Rows are points. Any point is a mix of the corners, with weights that add up to 1. It lies inside the corners' shape when no weight is negative. Say inside or outside, and name the corners with a negative weight.

Corners:
(1): [ 40 -68 -17]
(2): [-22  -6  63]
(3): [97  7 79]
(4): [ 3 42 14]
Points:
[-10   1  51] -> inside
[ 16 -32  18] -> inside
[ 53 -54 -12] -> outside (2)
[ 47 -33  15] -> inside
[ 36 -51  -3] -> inside
[ 39 -59  -9] -> inside
[ 64 -14  64] -> outside (4)

Corners:
(1): [-14 -60  21 -42 -27  27 -47 -89]
(2): [ 65  75 -32  41 -13  39  15  -3]
(3): [110  86  19  48  23  14   8  60]
(4): [-47 -46   5  16 -44   3   0 -55]
(5): [ -53 -121   27  -68  -34   11  -24  -33]
(6): [-41 -78  10 -17 -51  11 -72 -39]
(7): [ 18  83 -50  44  87  -8  66   6]
(8): [ -7 -75 -28  39 -26  25 -24 -54]
(9): [118  58 -30  24  -1 -32  11   3]
Points:
[ 76  77 -26  58  17   2  20  21] -> outside (1, 5)
[  2   7 -12  20   1   7  11 -25] -> inside
[ -8 -64   3 -22 -38   9 -26 -40] -> outside (3, 7)
[ -9 -45   1 -12 -24   6 -29 -27] -> inside
[ 13 -20   5   9 -38  18 -28 -39] -> outside (5, 7)
[ 10 -20 -12   4 -23   5  -9 -39] -> outside (3)
[  9 -43   7  -6 -39   9 -40 -26] -> outside (7)
[ -9 -51  -3   3 -27  17 -35 -44] -> inside

Corners:
(1): [-13 -22  -9 -57 -15  -3 -56 -11  41  -4 -94]
(2): [ 105  -14   33  -56    6 -103   51  -25   -4   11   -5]
(3): [ -2  13  37  -8   3  -2  48 -41  10  14  -4]
(4): [  6 -66 -11 -74   5 -86  64 -14  -3  67 -22]
(5): [ 22 -60 -35 -48   0 -31  52  72  70  -3 -50]
(6): [  44   45   52  -73 -108  106  -36   12  -26  -78  -15]
(7): [-18   6 -65  31 -75  72 -11  -3 -34 -92  40]
(8): [-16  41 -25 -31  38 121 -43 -22  12 -72  87]
(9): [ 11 -80  67 -45  11 -32  39   3   5 -18 -22]
(10): [ 10  22  16   0 -40 -14 -24  34  53  13  30]
(11): [-28  85 -19 -39 -44  62 -63  79 -55 -45  -4]
(12): [ 34  21 -87   9  23 108 -33  42 -21 -26  68]
Points:
[ 34 -18  -6 -41 -10 -25  21   7  -2   8  -6] -> outside (8)
[  5 -25   2 -18 -24  14  10   3  -7 -40   5] -> inside
[ -1  20  -6  -6  -5  21  -2   2  -7 -18  52] -> outside (1, 5, 6)
[  3  -1   1 -24 -22   5 -11   3  20 -10 -13] -> inside
[ 36   4  -8 -28 -19  24   8   0  10 -18   9] -> outside (9, 11)

Corners:
(1): [ 27   8 -10  28  21  74  17 -24 109 -86 -51  52  26  -3]
(2): [  87  -39   67  -95   21   42   44   55  -28   32   77 -109 -117  -12]
(3): [-32 -85  55 -18   9 -32  24  67 -77 -17  67 -65 -64 -56]
(4): [ 10  12  41  44 -21 -36  34  52  79  -6  17 -19 -69  52]
(5): [-56  35 -50  -7 -67  -8 -37  28 121  65  11  54  31  29]
(6): [-61 -29  -4 -96  47 -62  -5 -20  13  87  51  60  63 -32]
(7): [  7  37  70 -27 -36  39 -14  29  38   4  19 -30 -58  -8]
(8): [ -1 -17 -36  15 -22  45  38   8   4  -6  30 -27 -78  68]
(9): [ -10   -4    7   18   53  -37   37   41   16  -28   10 -108  -87   71]
(10): [ 16 -30  43  13  14 -18  50 -49 -15 -33   6 -73  18 -74]
(11): [-20 -75  20  17  -2 -46 -42  30 -42  52  -8 -28  36 -82]
(12): [-72  23 -60 -17 -64 -12  -9  -2  47  43 -37  79  48 -54]
(13): [  7 -20   4 -82 -34  54  12  21  21 -16 -20  29  19  43]
(14): [ 26 -38 -91 -23  34 -72 -75 -32  89 -33 -29  43  59  46]
(15): [ 19  50 -31 -19  25  22  -1  90  -9 -71 -31  13  41  44]
Points:
[  4 -19  11   9 -26   6   1  15  29  10  17 -23 -43 -14] -> outside (6, 9, 13, 15)
[  6   7  27 -37 -10   2  17  41  22  27  21 -36 -29   4] -> outside (1, 3, 8, 14)
[  2 -29  22 -22  -6  -2   9  18  23   4  16 -17 -23   9] -> outside (12, 15)
[-20  -7   0  49 -24 -29   7   6  52  -4  -2 -18 -19  -7] -> outside (2, 6, 13, 15)
[-11  -2 -17 -24  17 -13  17  18  23  -3  15   5   4   7] -> outside (7, 11, 13)
[ 18 -31  -6  -3  -1 -20   5  48   1 -10  23 -64 -37  39] -> outside (1, 6, 7, 12)
[-10 -32  -5 -15  -1  -9   5  17  10  -1  10   4   6 -15] -> outside (7, 9)
[-19 -16  -9  -8   0 -12   0  15  23   2  -2   3   7   3] -> outside (2)
[ 15  14 -24  20   7  39   1   2  66 -47 -33   5   5  10] -> outside (3, 4, 6, 13)

Corners:
(1): [ -3 -12  -4  19  -8 -39 -80 -15  -5  53  12 -31 -30  11 -27 -11  -3  30
 -31  29]
(2): [ -4 -19 -11  49  36   6 -24  15 -28  58  54 -29 -51  19 -61  51  23  31
 -47  25]
(3): [103 -32 -18  36  43  39 -31  33  47  38 -73   9 -53 -32 -63  -6  13  -4
 -57  48]
(4): [ 18  88  13 -14   1  60  -7  16   5 -53  48  39   2 -33  28  21 -42   3
  57 -29]
(5): [-40   5  26 -36 -27 -13  -5  -6  -3  13  15  11   3 -35  30 -12 -12  39
  -9 -32]
(6): [ -8  31  20 -42 -17   8 -19  37  -2 -53  26  33  79 -15  65  -3 -18  15
   8 -11]
(7): [ 84 -38 -51  27 -29   7  -1   7  34  20 -48 -25 -78  19 -19  -4  47 -19
 -74  66]
(8): [-12   3   4 -18 -11 -11  -7 -23   6  80  23 -41  -2 -31 -17  47  35  65
 -41  37]
(9): [ 53  -8 -40  32  28   8  -1 -18  29  40  -1 -25 -28 -15 -29 -19  54  -7
 -49  50]
(10): [ 26  36  35  -7 -38  11  19  10 -21 -44  16   7  26  16  50 -12 -13  28
  51 -31]
(11): [  1  20  13  -9 -20   9 -10  43  21 -27  35  38  19  27  51  61  13 -22
  70 -51]
(12): [-90  37  32  -6 -19   0 -39  23 -11 -29   1  11  31   9  41   5 -28  12
  54 -22]
(13): [ 54  13  22 -14  50  25  40 -24 -48 -12 -23  27   2   3 -11  11  25  -5
  39  39]
(14): [ 23   9  12   5  46  52  23 -27 -20   8  23 -21  24  40  25  47   9 -45
  22  34]
(15): [ 11  28  41   4  -6   8  33 -34   4 -25  18  18  25 -41  30  31  18   4
  -5   9]
(16): [121 -73 -22  20   8 -12  24   7  -4   4 -29 -81 -64 -27 -72   0  28 -37
 -92  50]
(17): [-42   9 -25  13 -23   8 -16 -25  15  29  25  19  18 -15 -15  16 -16  30
   5  23]
(18): [-46  19  24 -23 -34 -41  -7  -6  69 -28  33  13   0  23  36  11 -18  40
  14 -47]
(19): [ -1  49  12 -15   1 -51  16   1  47 -39   3  69  34 -22  68  -6 -55  27
  39 -26]
(20): [-25 -28 -24  -3  -6  -5 -31  -9  26  20  -4 -33 -22 -13  -3  52  36  32
 -35 -46]
(21): [ 16  75  -4 -37 -37  11   0   5  -9  -7  31   0  12  35   5   3 -44 -19
 -14 -17]
Points:
[-39  41  23 -25 -25 -20 -18 -11  -9  -2  46  23  23   1  30  20 -16  50
  29 -37] -> outside (3, 7, 9, 12, 14, 16)
[ 3 21  9 -6 -1  3 -2 -1  6 -5 11 15 10  0 18 13 -1 13 13 -1] -> outside (16)
[  8   4  -7   3  -6   5  -5   1  18   3   6  -8  -5  -9   5  14  12   8
 -16   0] -> outside (1, 13)
[ 8 14 10 -6  2  4 -2  0  1 -1 14  4  4 -9  7 16 -2 12  3 -1] -> outside (7)
[  9  24  13  -5  -5  17   6   3  -7  -5  15   0  18 -22  13   5 -14  16
  -6  -5] -> outside (1, 7, 11, 13, 18)
[12 11  1 -1 -5  0 -6  8 15 -4 13  8  2  2 16 18  7  4  8 -7] -> inside
